Every row gives one point. Before rounding, the points of a table are all equally far from one centre. They may lie mostly on one side of it. Write the centre, to within rounding.

Points, 7 rows:
[[-4.8  2.3 -2.9]
 [-6.5  1.3 -0.3]
 [-4.3  0.2 -2.6]
 [-2.2 -0.7  3.6]
 [-3.1  2.3 -3.5]
 [ 0.4 -0.6 -0.6]
 [-3.7 -1.5 -1.1]]
Centre: [-2.5  2.1  0.6]

Points, 17 rows:
[[ 0.6  1.8  3.4  0.7 -0.6  2.5 -1.4 -3.8  2.1  1.3 -3.7]
 [ 2.2  0.6 -0.8 -2.7 -1.9  0.5 -3.6 -5.4  1.5  4.1 -2.7]
 [ 3.3 -3.3  2.5  0.6  1.8  2.8 -2.6 -1.0  0.4  2.5 -4.8]
 [ 1.5 -0.4  3.2  0.0  1.8  4.7 -2.9 -0.3  7.3  3.1  0.3]
 [-1.9 -3.0  2.6 -0.2  1.0  0.9 -1.7 -3.3  3.1  5.7 -1.6]
 [ 0.2 -2.8  2.7  0.6 -1.8  4.1  1.6 -0.7  3.8  3.6 -3.7]
 [ 3.3 -2.2 -1.3 -0.8 -1.1  4.2 -0.4 -0.6  2.4  6.7 -2.6]
 [ 1.8 -1.4 -0.2  1.5  2.4  2.1 -4.1 -4.9  3.1  1.9 -4.4]
 [ 0.4  0.7 -0.1 -3.0 -1.8  6.1 -4.0 -1.9  5.9  3.2 -1.8]
 [ 4.9  0.3  2.4  0.2  1.7  0.9 -2.7 -2.0  4.9  0.5 -3.4]
 [ 3.4  0.8  1.2  1.3  0.6  2.7 -0.3 -4.3  4.0  6.1  0.7]
 [-0.3 -0.6  0.8  1.9  1.3  3.7 -1.1 -0.9  2.9  1.8 -4.9]
 [ 0.3 -5.0 -0.6  0.8  2.4  4.2  1.0 -2.6  5.1  2.1 -4.6]
 [ 0.8 -1.6  0.5  1.8  0.3  1.7 -5.4 -0.8  3.7  4.0 -1.7]
 [ 4.3  1.0 -1.5  2.2  0.2  3.1 -1.1 -1.4  4.9  3.5 -1.8]
 [ 2.1  1.4 -1.2  1.7  1.6  2.1 -4.5 -2.7  4.8  1.6 -2.3]
 [ 2.6  2.4 -3.6 -1.2 -1.8  1.0 -3.1 -3.6  4.5  1.3 -1.2]]
Centre: [ 1.8 -2.7  0.1 -2.0  0.3  3.2 -0.9 -2.8  2.4  0.3  1.0]

Points, 30 rows:
[[ 2.7 -3.5  1.5 -3.9 -1.2  3.6  1.1  3.9 -0.8 -4.9  1.0 -4.2 -3.0 -1.9
   4.1 -0.3 -3.1  6.9 -0.1  0.5  2.7 -4.6 -0.7 -2.8]
 [-0.2 -4.1 -1.7 -7.2  0.0  0.4  1.0  0.0  0.0 -4.5  1.6 -3.8 -4.3 -2.2
  -2.1  0.3  0.7  1.1  1.5 -2.4  0.0 -4.7  0.3 -1.7]
 [ 4.9 -1.3  1.0 -4.9 -1.2  2.6 -0.8  1.7 -2.3 -2.6  0.4 -7.1 -1.5  0.6
  -1.9  0.2  0.8  2.9  0.8  2.9  0.1 -5.5  0.7 -2.8]
 [ 4.4 -3.2 -0.5 -5.2  2.2  2.2  2.5  3.5 -3.5 -0.1  2.6 -3.5 -4.0  1.9
   2.5  1.6  0.1  5.2 -0.2 -1.7  1.3 -3.7 -0.8 -1.6]
 [ 1.9 -1.1  1.2 -4.6 -0.6  0.3  0.6  1.9 -7.3  0.9 -0.1 -3.3 -3.2 -0.6
   3.4  0.5  3.1  4.5  0.7 -2.4  0.9 -2.5 -0.3 -1.0]
 [ 3.4 -4.8  2.5 -3.9  2.2  2.8  2.2  2.1 -4.7 -2.7 -1.3 -2.1 -2.5 -3.2
  -1.7 -0.8  3.5  2.4 -0.4  0.9 -0.2 -4.0  0.3 -1.2]
 [ 0.2 -1.1  2.6 -4.4  2.2  1.6 -0.6 -2.1 -4.0 -0.1  1.7 -6.3 -3.3 -0.7
  -0.2  1.3 -0.1  5.5  0.9  3.6  1.1 -2.0  3.3 -1.2]
 [ 1.5 -2.8  2.7 -3.7 -0.1  0.9  0.0  1.0 -3.5  0.0 -0.2 -5.4 -5.3  3.2
   0.8  3.5 -2.0  5.1  1.8 -0.7  0.8 -2.1  2.9 -0.1]
 [ 3.8 -1.2 -1.8 -5.2  0.1  2.1  1.5  2.7 -5.9  1.3  1.3 -3.6 -4.7 -0.7
   0.9 -1.7  1.8  3.1 -2.3  0.9  0.9 -1.5 -0.7 -1.0]
 [-0.2 -4.7 -1.5 -3.5  0.4  0.8 -0.1  1.6 -2.8 -2.0  4.0 -5.7 -5.3 -0.7
   0.8 -3.0 -0.6  1.3  0.6 -3.0  1.9 -2.3  0.0  0.6]
 [ 3.6 -2.9  4.3 -2.7 -0.8  2.3  1.4  5.9 -1.0 -2.7  1.2  1.9 -3.0 -0.7
  -2.2 -2.3 -4.6  7.0  0.7  2.0 -0.6 -3.4  0.6 -1.8]
 [ 1.1 -5.8 -1.5 -3.1  0.9  1.3  3.7  2.4 -5.2 -1.6  3.2 -4.3  0.0  1.2
   1.3  3.5 -0.6  3.7  2.5 -1.3 -0.5 -3.7  1.0 -4.2]
 [ 3.3 -5.2  0.1 -7.1 -2.6  1.0  2.8  3.0 -2.4 -2.0  2.0 -2.2 -3.3  1.1
  -0.4  3.8 -1.0  1.4  1.2  0.4  0.7 -5.3  1.4 -2.7]
 [ 2.0 -4.9 -1.4 -4.3 -0.9  4.4 -0.4  3.3 -3.3  2.2  0.6 -3.5 -1.9  2.5
   0.6  1.2 -0.2  3.7  1.2 -0.4 -0.9 -3.5  0.8 -0.1]
 [ 1.7 -0.8 -2.4 -3.0 -1.3  7.0  3.8  2.2 -3.3 -2.3  1.2 -2.0 -3.3  3.1
  -1.1 -0.5  0.8  2.9  1.3 -1.2  0.1 -3.8 -2.5  0.4]
 [ 3.9 -2.7 -1.9 -3.5 -0.2 -0.1  1.4  4.1 -2.9 -1.3  2.7 -1.6 -4.7 -1.4
   1.3  4.2 -3.1  3.9  1.8  0.0  2.3 -2.9  1.7  2.0]
 [ 2.9 -0.6 -1.3 -5.1  0.9  5.1  3.7  2.2 -2.5 -3.8  3.4 -4.8 -3.0 -2.4
   1.8 -3.0  0.4  5.5 -0.5 -2.9  0.6 -2.0  2.0  0.3]
 [ 2.1 -2.3 -2.6 -5.6 -0.9  3.3  1.0  4.2 -2.2 -2.9  5.6 -2.3 -3.3  2.9
   0.5  1.5 -0.5  2.0  1.7  0.5  3.3 -5.3 -2.0 -0.4]
 [ 1.0 -5.4 -0.7 -4.6 -0.7  2.2  1.5  1.4 -4.0  0.6  3.0 -2.1 -2.4  2.5
  -1.7 -0.9  0.4  4.9 -1.2 -0.3 -1.9 -3.4  4.1 -2.1]
 [ 3.8 -2.9  1.8 -3.3  0.9 -0.7  0.0  3.7  0.8  0.6  1.2 -6.1 -5.9  0.5
  -1.9 -1.5 -3.4 -0.3 -0.3 -1.3 -0.3 -1.4 -0.7 -1.0]
 [ 2.8  0.7 -2.4 -4.4 -1.6  1.8 -1.1  2.2 -3.7 -1.3  1.7 -3.5 -5.1  0.6
   1.0 -0.4  1.5  4.9  4.6  0.4 -0.8 -5.3 -0.4 -1.2]
 [ 4.9 -4.3  0.0 -2.1  3.5  3.0  3.9  3.4 -2.8 -2.3  0.2 -2.2 -5.1 -3.7
   0.8 -1.1  1.1  4.9 -0.4  0.1  1.2 -1.8 -0.3 -1.6]
 [ 5.3 -4.4  2.1 -7.1  1.0  0.8  0.6  2.9 -0.6 -0.9 -2.9 -4.6 -1.6  0.7
   1.2  2.0  0.4  4.8  1.2  0.0  0.0 -2.6  1.3 -1.6]
 [-1.1 -4.0  1.6 -5.6  1.3  1.1  0.6  4.9 -5.5 -1.6 -0.6 -3.8 -3.5 -1.3
   0.1  1.4  4.1  4.8  0.7 -2.4  1.0 -2.1 -0.5 -2.1]
 [ 1.0 -3.5  0.9 -4.7 -0.1  1.6  0.5  3.4 -0.6  3.9  2.9 -0.4 -5.2 -0.9
   3.7  0.9  3.6  3.8  2.4  0.1  1.4 -4.2  2.9 -4.1]
 [ 2.7 -4.3  2.1 -5.6  0.1  4.3  0.6  6.5 -3.0 -3.6  1.2 -2.6 -3.6  2.3
   4.4  1.9  0.9  4.1 -1.2 -1.5  0.0 -4.1  1.9  0.5]
 [ 1.5 -4.9  1.4 -3.0  0.1  3.5  1.6  3.8 -3.7 -0.5  0.1 -2.8 -1.9 -0.2
  -2.7  0.1  1.7  5.2  0.4 -2.1 -0.4 -5.1  2.1 -4.6]
 [ 2.7 -1.9  3.2 -6.1  0.9  1.3  0.4  0.5 -3.2 -2.1 -0.1 -1.6 -4.9  1.3
   0.6 -1.0 -0.2  3.5  4.2  1.7  1.7 -7.2  1.3 -0.3]
 [ 4.8 -2.1 -2.0 -3.1 -2.9  2.6  5.1  4.2 -2.5 -0.3  1.0 -5.4 -0.8  2.8
   0.6 -1.7  2.3  4.1  0.6 -1.4 -1.5 -2.6  1.3 -1.9]
 [ 1.6 -4.6 -0.4 -3.6 -2.1  5.2  1.2  2.9 -2.3 -1.3 -1.5 -2.8 -2.1  0.4
  -3.7  0.0  1.2  3.9  1.5  2.8 -2.7  0.3 -1.5  0.4]]
Centre: [-0.4  0.5  1.5 -2.4  0.4  1.0  1.4  3.3 -0.2 -3.1  1.4 -0.7 -0.9  0.4
  1.8 -0.3 -0.1  1.0  1.1  1.1  0.0  0.2  1.6 -2.5]

Points, 29 rows:
[[ 3.3  3.0 -2.8  1.2  0.2 -2.8 -1.7 -0.5  0.2  2.8  0.2  3.1 -3.5  0.7
   0.7  1.0  4.4  0.3 -4.0 -1.0 -3.3 -2.3  0.0  0.1]
 [ 3.6 -0.5 -6.0  1.0 -2.7 -0.4 -2.6  1.7  1.8  0.0  0.1  2.8 -1.9  1.8
   3.6 -1.8  2.6  2.7 -2.4  2.1 -3.0 -3.9  3.7 -1.0]
 [ 6.1 -1.3 -4.7 -2.0  2.5  1.8 -2.2  0.5  0.8 -1.3  0.1 -2.5 -2.0  2.9
   1.6 -0.7  3.8  0.9 -4.7  0.9 -3.8 -4.2  3.1  1.8]
 [ 3.5  0.5 -2.8 -0.7 -2.0  1.7 -1.8 -1.0  2.1  1.7  0.5  2.4 -2.6  2.9
   1.3 -4.8  2.1  0.4 -4.4 -0.8 -3.3 -4.7  2.6  0.3]
 [ 5.1 -1.6 -2.7  0.5  1.5  1.0 -3.7  1.2  0.5 -0.8  0.3  2.6 -0.1  1.7
   2.8 -2.6  1.2  1.2 -6.9  1.6 -5.5 -2.0  1.9 -0.8]
 [ 6.9 -1.3 -6.3 -0.5 -1.0  2.2 -0.7  1.9  1.4  0.7  0.5 -0.8 -3.8  0.8
   0.6 -1.6  2.5  3.0 -3.0  1.3 -3.9 -4.1  3.2  3.9]
 [ 2.4  0.1 -8.0 -0.4  1.1  0.4 -0.1 -1.1 -1.7  1.8  0.6  2.8 -2.3  5.1
   1.2  1.1  0.7  0.7 -3.5  0.7 -1.9 -1.5  4.0  1.7]
 [ 5.7  2.3 -6.6  3.8 -0.7  0.4 -4.8  0.4  1.0  2.3  0.5  2.5 -4.2  0.6
   0.4  0.1  0.6  4.8 -1.5  2.0 -3.5 -2.4  5.3  2.6]
 [ 3.5 -0.9 -2.7 -1.5  0.5  1.5  0.5 -1.0  1.8 -3.1  0.0  4.1 -4.7 -0.1
   1.3 -0.3  2.9  0.6 -2.6  0.9 -4.6  0.3  6.6  1.1]
 [ 4.5  2.0 -5.4 -1.4 -1.7  2.4 -3.4 -0.7 -1.1  2.3 -0.7 -0.3 -3.6  1.7
   1.7  1.0  2.5  0.1 -2.5 -0.8 -5.5 -2.4  3.8 -1.5]
 [ 4.6  2.5 -6.1  3.6 -0.8  3.6 -5.3 -0.5 -1.3 -0.1  1.1 -2.0 -2.9  0.6
   2.7 -2.1  1.5  2.1 -4.7  3.8 -2.4 -1.7  3.1  2.4]
 [ 0.6  2.8 -1.9  3.2 -1.3 -1.4 -1.3  3.5  3.3 -1.9  0.6 -0.4 -2.4  0.0
   0.5 -1.0 -2.3 -1.8 -5.6 -0.5 -6.7  0.1  1.3  1.7]
 [ 7.4 -0.6 -3.4 -2.8 -1.1  2.6 -5.2 -1.5 -0.7 -1.0  0.8  2.2 -1.4 -1.6
   2.2 -3.3  0.5  3.4 -3.9  0.0 -3.6 -0.3  3.5 -1.0]
 [ 5.1 -0.2 -4.6  1.0  0.3  1.5 -4.2 -0.2  3.6  4.5  0.7 -0.5 -1.0  2.8
  -0.8  0.1  3.6 -0.4 -0.1  1.7 -7.2 -2.0  1.7  1.0]
 [ 6.2 -0.4 -5.6 -1.6 -0.2  1.5 -2.8  0.6  3.2  0.5  0.8  4.1 -4.1 -1.2
   1.4 -0.2 -1.3  1.3 -3.4 -0.1 -5.5 -3.6  0.2  0.0]
 [ 5.3 -0.2 -1.0  0.5  0.5  2.2 -2.5 -1.4 -2.3  0.4  0.4  3.5 -1.7  4.7
   0.2  1.3  0.8 -0.8 -3.1  4.9 -4.4 -5.8  3.0  1.4]
 [ 1.8 -1.1 -4.2 -1.5  3.4  2.8 -2.6  2.6  0.9  0.5  1.7  1.9 -4.0  2.2
   0.9 -2.2 -2.3  2.2 -2.6  4.4 -6.0 -3.9  3.1 -2.0]
 [ 5.2  0.9 -6.1 -4.5 -0.6  2.0 -2.9  0.3  1.0 -1.1  2.5  3.0 -3.2  0.8
   2.4 -0.8  1.5  2.2 -3.8 -0.1 -3.8 -3.5  1.4  1.4]
 [ 1.8 -1.4 -6.1  2.0 -1.0 -0.7 -3.6 -0.9  1.6 -0.5  0.2  2.5 -2.5  0.1
   1.8 -1.6  0.8  1.9 -2.2  1.2 -3.2 -3.2  5.5  3.7]
 [ 8.2  2.7 -4.5  0.8  0.1  2.5 -3.2  0.6  0.8  0.6  1.2  0.8 -3.6  3.5
  -1.0 -3.3  0.8  0.7 -4.4 -1.1 -4.1 -4.5  3.7  2.4]
 [ 4.0  0.7 -5.7 -1.5 -0.4  3.7 -4.0  1.9  0.4  1.5  1.3  1.6 -3.0  3.3
  -0.4 -2.0  3.0  2.4 -3.7  5.8 -4.3 -2.2  2.7  2.4]
 [ 2.7  0.0 -6.8 -0.1 -1.6  1.3 -3.0  0.5  2.3 -1.8  1.2  1.9 -1.1  0.2
   1.1 -1.5  3.4  1.2 -3.1  2.6 -7.2 -1.6  1.8  1.7]
 [ 0.7  2.2 -5.2 -3.6 -0.4  2.4 -2.4 -0.7  1.5 -0.8 -1.7 -0.5 -2.2  2.1
   1.7 -2.6  2.5  2.2 -4.6  1.6 -1.2 -3.8  3.5 -0.4]
 [ 4.4  2.6 -5.1 -0.2  1.2 -0.3 -3.7 -4.0 -0.1 -0.6 -0.9  0.6 -4.1  1.7
  -0.7 -2.2  0.3  4.0 -2.2  0.9 -6.5 -4.4  6.7 -0.5]
 [ 2.7  0.2 -5.5 -1.6  0.9  0.7 -4.5  0.6  0.3  0.2  0.9  0.7 -1.4  6.0
   4.3  1.3  3.8  3.9 -4.3  1.8 -3.4 -1.7  2.7  0.2]
 [ 5.3  0.2 -4.5  0.8 -1.2 -1.1 -3.4 -1.7  0.2  0.9  2.1  1.9 -4.2  0.4
   0.6 -1.0  3.3  1.4 -4.2  2.5 -5.4 -3.1  5.5  0.7]
 [ 5.5  0.5 -3.0 -1.7 -1.0  2.6 -3.5  1.8  1.4  0.6 -1.1  1.4 -4.3  2.9
   3.6 -3.6  2.7  0.9 -2.3 -0.7 -3.0 -0.8  4.8  4.6]
 [ 3.0  0.2 -2.8  1.0  0.5 -0.4 -3.2  0.3  2.8 -0.6 -1.8  0.7 -1.8  3.0
   0.8 -1.9  0.9  0.1 -3.7  3.7 -3.5 -6.5  5.8  0.6]
 [ 2.2 -2.1 -6.1  0.9 -1.5 -0.4 -4.9  0.7  0.7  0.1  0.4  1.7 -2.2  1.7
   0.4 -2.2  2.5  0.6 -4.2  1.9 -6.1 -1.5  1.3  0.2]]
Centre: [ 4.7  1.8 -0.9  0.2  0.0 -0.1 -1.1 -1.3  1.5 -1.2  0.7 -1.1 -2.6  3.1
  0.2 -0.3 -2.0  3.1 -0.3  2.5 -2.6  1.0  0.5  0.9]
